Each row of a before or after table is a point. The points were changed in one or more steps. Then noise was added and the rows were shuffled. The steps act on columns, c1 being the first. Write out the steps. A step turns or swaps two columns, mirrors them in a line or flattens them onto one, adds a multiple of one to another, or multiplies or shifts one. Angles are multiples of 10 degrees, from the lower column toward the higher: turns from -170 to 170, lines from 10 to 170 but not 90. Use the fewest steps. Two steps may share a column if one is a turn and the other turns, adds or multiplies; they go together, in the order done. Otherwise the lowest column goes first.

Before, 13 rows:
[[-12   5 -44]
 [-78 -16  21]
 [-20  43  52]
 [ 40  38 -43]
 [ -6 -18 -67]
 [-17  84   0]
 [-63  68  45]
 [ 41  21 -79]
 [-49  12 -45]
 [-13 -32 -27]
 [ 55 -29   2]
 [ 38  23 -11]
 [ 43 -35  33]]
After, 13 rows:
[[-43  41 -55]
 [-31  11  33]
 [ 62   3  -6]
 [ 13 -34  30]
 [-25  36  54]
 [-14 -48 -53]
 [ -9  38  18]
 [-17 -17  88]
 [-61 -44 -70]
 [ -8 -39  59]
 [-60  24  14]
 [-55 -66  -9]
 [ 54   2  24]]
Steps: turn c1 and c3 by 150 degrees; turn c1 and c2 by 150 degrees

Before, 9 rows:
[[-13 -47  -4  37  -7  30]
 [ 29 -27 -46 -95   9  -4]
 [-19 -49  -6   1  22 -11]
 [-13  16   1 -70   0  12]
 [ 20   5 -70  34 -20 -13]
 [-15 -19 -61   5  -9   0]
 [ 69   6 -65  38   6 -25]
 [  0   3   5 -14 -50 -24]
 [  7 -34   5  30  19 -23]]
After, 9 rows:
[[-21 -42  30 -96  39   0]
 [-33   7  17  34  66 -14]
 [ 18  12  36  37  52 -26]
 [-44 -53  14  30 -12 -20]
 [-63  25   2 -71   0  14]
 [-60 -76  -5  38   7  29]
 [-52   4 -47 -13  21 -27]
 [-64 -30  22   6  57   1]
 [-69 -78  21   3  -8 -12]]
Steps: shift c1 by -50; multiply c2 by 1.6; turn c3 and c5 by -120 degrees

Before (14 x 9):
[[ 12 -27  36  33  -6 -10  -6   0  23]
 [ 18 -21  -2  15  22  -9  -9   8   6]
 [-20  -5   3  34   8  -6  18  14  13]
 [  1  15  -6   3  14 -20   1 -28 -21]
 [ 13  -7  -9 -12 -13  50  16 -23 -11]
 [-10  24  -2   9 -11 -25  13  -8  -1]
 [ 11  -9 -12 -25 -17  -8  35 -23 -19]
 [  9   4 -21 -46 -10  14  30 -38   4]
 [ -2 -14  -7 -28   0  28  -9  -3   1]
 [ 14 -38  14  15   7  -9  15  10  28]
 [-13  -3  48  16  11 -32  10  -9 -21]
 [ 20  16 -14  -6  11  44  23  19   6]
 [ -7   7 -22  -4  23   4  22 -29  24]
 [ 25 -14  17 -15  -2  26   1   4  11]]
After:
[[-13  60 -13   9 -12 -25   7   5   0]
 [ 26  42 -25  -5  11  46   5 -12   6]
 [-13  -9  22  17  10 -29  44   8 -21]
 [ 13 -56   4  15  20  -9  -6 -14   8]
 [ 16 -97  -3  13   7  -9  20  -8  27]
 [-29   8 -37 -46 -11  13   4 -20   3]
 [  6 -12 -10  35   6  -6  16  23  14]
 [-29  19 -30  -3  25   4  -2  -2  21]
 [  5 -71  29  36  -9 -10  22  -9  24]
 [-16 -23 -36 -25 -18  -8  14 -18 -20]
 [-24  37  -3   0  16 -20  -4  -9 -20]
 [ 16 -36   8 -14  -3  26  13 -22  13]
 [-19 -17 -18 -11 -11  49   2 -20 -10]
 [ -5 -32   2 -27   2  27 -13   1   2]]
Steps: turn c1 and c8 by -70 degrees; multiply c2 by 2.5; turn c3 and c7 by 50 degrees
